Rows are points. To make a cloud, some directions were put in groups of two or more. Within a group, all points are equally far from the middle, so they leave a hole (a ring in 2 directions, a hollow ball in 3). The other directions are filled evenly. Then the cloud was stretched, turned, moved and blurred a little. Count the holes, and give their numbers of directions, smallest first.
In the rows, 128 means zero.

Cloud:
[[92, 156],
[77, 103],
[104, 89],
[129, 165],
[129, 172],
[82, 128],
[144, 90],
[169, 205],
[138, 134],
[114, 73],
[156, 139],
[148, 141],
[92, 164],
[126, 120],
[150, 202]]
Holes: 0

Cloud:
[[204, 131, 130],
[193, 137, 118],
[115, 95, 147],
[120, 179, 171],
[138, 137, 181],
[84, 135, 144],
[108, 168, 146],
[97, 143, 121],
[148, 150, 73],
[135, 147, 184],
[148, 131, 83],
[129, 144, 111],
[176, 133, 135],
[147, 96, 78],
[153, 181, 96],
[128, 112, 191],
[133, 156, 206],
[134, 130, 205],
[182, 126, 123],
[122, 123, 57]]
Holes: 0

Cloud:
[[128, 95, 165],
[111, 176, 99],
[141, 151, 93],
[139, 189, 88],
[169, 96, 114],
[141, 180, 104],
[84, 73, 141],
[103, 124, 74],
[165, 132, 150],
[107, 121, 42],
[128, 177, 153],
[93, 205, 102],
[93, 145, 88],
[156, 125, 135],
[165, 145, 122],
[71, 188, 96],
[132, 78, 87],
[120, 174, 169],
[89, 139, 110],
[110, 127, 94],
[110, 142, 130]]
Holes: 0

Cloud:
[[185, 132, 128, 75],
[156, 148, 145, 123],
[114, 159, 115, 128],
[146, 110, 121, 183],
[159, 107, 123, 174],
[138, 128, 98, 52],
[155, 134, 51, 82],
[158, 91, 53, 125],
[115, 85, 148, 194],
[76, 122, 138, 119],
[100, 124, 180, 128],
[164, 89, 127, 168],
[75, 89, 107, 137],
[148, 137, 50, 83],
[109, 130, 181, 122],
[110, 154, 74, 101],
[111, 89, 138, 198],
[126, 120, 105, 56],
[138, 96, 133, 62],
[99, 155, 116, 111],
[160, 134, 59, 75],
[179, 98, 112, 149],
[88, 143, 120, 103],
[88, 139, 147, 117],
[147, 67, 155, 105],
[114, 95, 195, 142],
[140, 151, 126, 142],
[91, 86, 106, 108]]
Holes: 2 (2, 2)

Cloud:
[[135, 160, 101, 90, 135, 127],
[122, 147, 194, 83, 149, 111],
[97, 107, 139, 168, 84, 148],
[175, 184, 171, 96, 171, 206],
[171, 137, 170, 85, 116, 185],
[110, 144, 148, 90, 68, 148],
[143, 137, 123, 56, 135, 144],
[171, 98, 180, 114, 54, 118],
[111, 137, 192, 119, 117, 124],
[105, 80, 140, 91, 130, 55],
[158, 175, 144, 152, 123, 169],
[113, 136, 156, 97, 206, 154],
[86, 87, 112, 84, 153, 87],
[116, 174, 145, 113, 71, 182],
[127, 105, 130, 63, 101, 109],
[127, 80, 84, 85, 128, 118],
[116, 72, 94, 90, 110, 123],
[115, 118, 155, 146, 35, 142],
[58, 112, 93, 133, 85, 144],
[116, 139, 74, 131, 147, 97],
[143, 97, 96, 78, 158, 85],
[99, 140, 131, 156, 162, 171],
[145, 165, 176, 61, 175, 116],
[89, 183, 124, 143, 200, 165],
[140, 136, 198, 113, 83, 141],
[105, 191, 173, 150, 124, 178],
[109, 152, 182, 92, 137, 99],
[144, 123, 107, 162, 124, 173],
[91, 155, 160, 105, 131, 94],
[118, 87, 145, 123, 87, 156],
[101, 104, 64, 125, 171, 97],
[99, 134, 65, 126, 173, 116],
[158, 121, 97, 115, 115, 179],
[115, 113, 116, 154, 124, 182],
[137, 158, 123, 166, 83, 178],
[98, 137, 135, 156, 114, 89],
[172, 120, 118, 90, 84, 148],
[178, 121, 124, 119, 111, 173],
[148, 110, 188, 96, 130, 113],
[107, 152, 111, 117, 114, 88],
[106, 196, 140, 134, 171, 143],
[68, 98, 86, 144, 79, 144],
[145, 163, 145, 60, 177, 117],
[69, 147, 85, 144, 109, 189],
[83, 105, 110, 129, 103, 178],
[152, 135, 150, 108, 161, 197],
[95, 152, 127, 105, 73, 141],
[92, 187, 154, 155, 154, 176],
[140, 146, 128, 56, 147, 121],
[99, 101, 145, 77, 134, 70],
[106, 152, 104, 146, 137, 220],
[141, 81, 135, 119, 97, 154]]
Holes: 2 (2, 3)

Cloud:
[[94, 122, 103, 88, 143, 186, 147, 123],
[127, 29, 161, 122, 191, 135, 72, 113],
[118, 100, 182, 55, 112, 178, 94, 80],
[75, 92, 146, 145, 195, 122, 86, 143],
[115, 100, 148, 72, 189, 105, 125, 137],
[119, 140, 80, 66, 109, 114, 146, 151],
[110, 166, 57, 170, 146, 147, 125, 101],
[166, 68, 195, 96, 103, 149, 126, 127],
[115, 146, 178, 93, 214, 136, 82, 132],
[143, 145, 166, 124, 163, 152, 156, 181],
[152, 153, 153, 105, 118, 93, 153, 175],
[149, 78, 125, 143, 151, 109, 50, 87],
[161, 142, 102, 146, 186, 154, 93, 108],
[133, 68, 148, 64, 165, 140, 144, 168],
[126, 130, 145, 169, 181, 74, 124, 134],
[128, 126, 138, 109, 189, 76, 95, 142],
[94, 67, 146, 57, 132, 162, 107, 158],
[130, 115, 124, 127, 162, 66, 123, 141],
[116, 144, 155, 68, 191, 94, 95, 137],
[105, 97, 122, 159, 174, 183, 97, 114],
[155, 137, 90, 158, 142, 75, 146, 75],
[125, 134, 144, 72, 49, 119, 120, 88],
[133, 127, 142, 96, 145, 100, 161, 162],
[41, 95, 122, 156, 195, 101, 113, 125],
[97, 107, 133, 96, 139, 101, 77, 130],
[128, 184, 127, 178, 146, 90, 106, 100],
[112, 94, 156, 92, 93, 96, 109, 124],
[162, 85, 178, 51, 163, 125, 147, 110],
[102, 150, 206, 79, 153, 143, 99, 114],
[115, 167, 116, 147, 117, 153, 161, 125],
[155, 91, 143, 132, 159, 161, 147, 81],
[97, 88, 151, 84, 181, 94, 119, 112],
[158, 123, 102, 104, 183, 134, 126, 115],
[110, 142, 148, 94, 182, 145, 140, 204],
[87, 129, 156, 95, 150, 162, 97, 190],
[130, 78, 137, 144, 152, 74, 127, 148],
[158, 172, 137, 108, 137, 145, 67, 139],
[87, 134, 149, 62, 144, 119, 78, 140],
[118, 109, 137, 120, 214, 161, 127, 183],
[89, 115, 101, 103, 101, 69, 117, 102],
[104, 123, 157, 63, 160, 106, 159, 120],
[166, 52, 128, 130, 175, 101, 115, 97],
[78, 183, 103, 121, 182, 115, 132, 131],
[63, 158, 169, 78, 150, 149, 94, 120],
[100, 135, 139, 105, 125, 128, 184, 102],
[149, 73, 197, 116, 131, 116, 94, 106],
[80, 156, 123, 104, 155, 70, 106, 121],
[131, 143, 138, 142, 176, 89, 88, 180],
[137, 157, 75, 97, 151, 135, 113, 130],
[90, 47, 140, 119, 158, 160, 92, 112],
[106, 108, 93, 167, 153, 121, 163, 39],
[152, 118, 136, 83, 184, 149, 133, 200],
[112, 143, 110, 68, 151, 114, 144, 166],
[145, 76, 172, 71, 112, 158, 137, 85],
[108, 101, 64, 155, 154, 68, 105, 98],
[95, 136, 142, 166, 182, 116, 79, 128],
[138, 121, 153, 73, 122, 65, 86, 106],
[125, 165, 196, 82, 179, 155, 98, 124],
[168, 122, 146, 21, 142, 91, 116, 103],
[117, 72, 135, 138, 159, 75, 115, 84],
[177, 118, 103, 184, 180, 159, 122, 147],
[139, 158, 175, 126, 190, 132, 94, 146],
[190, 165, 142, 81, 151, 154, 133, 139],
[66, 140, 150, 98, 131, 127, 108, 187],
[108, 149, 172, 121, 115, 149, 113, 186],
[149, 95, 96, 128, 194, 126, 124, 82],
[134, 120, 117, 108, 146, 140, 175, 156],
[149, 98, 132, 82, 159, 98, 98, 181],
[130, 83, 129, 65, 166, 137, 114, 148],
[108, 140, 108, 71, 163, 93, 124, 129],
[72, 127, 98, 110, 142, 112, 106, 168],
[76, 128, 159, 129, 154, 97, 154, 93],
[155, 169, 90, 149, 125, 135, 139, 95],
[57, 129, 190, 58, 119, 124, 159, 172],
[154, 146, 192, 86, 70, 142, 120, 181],
[166, 135, 168, 132, 118, 145, 78, 157],
[143, 118, 127, 36, 134, 127, 145, 140],
[112, 122, 182, 157, 202, 113, 114, 135],
[122, 175, 176, 68, 172, 133, 146, 134]]
Holes: 1 (4)
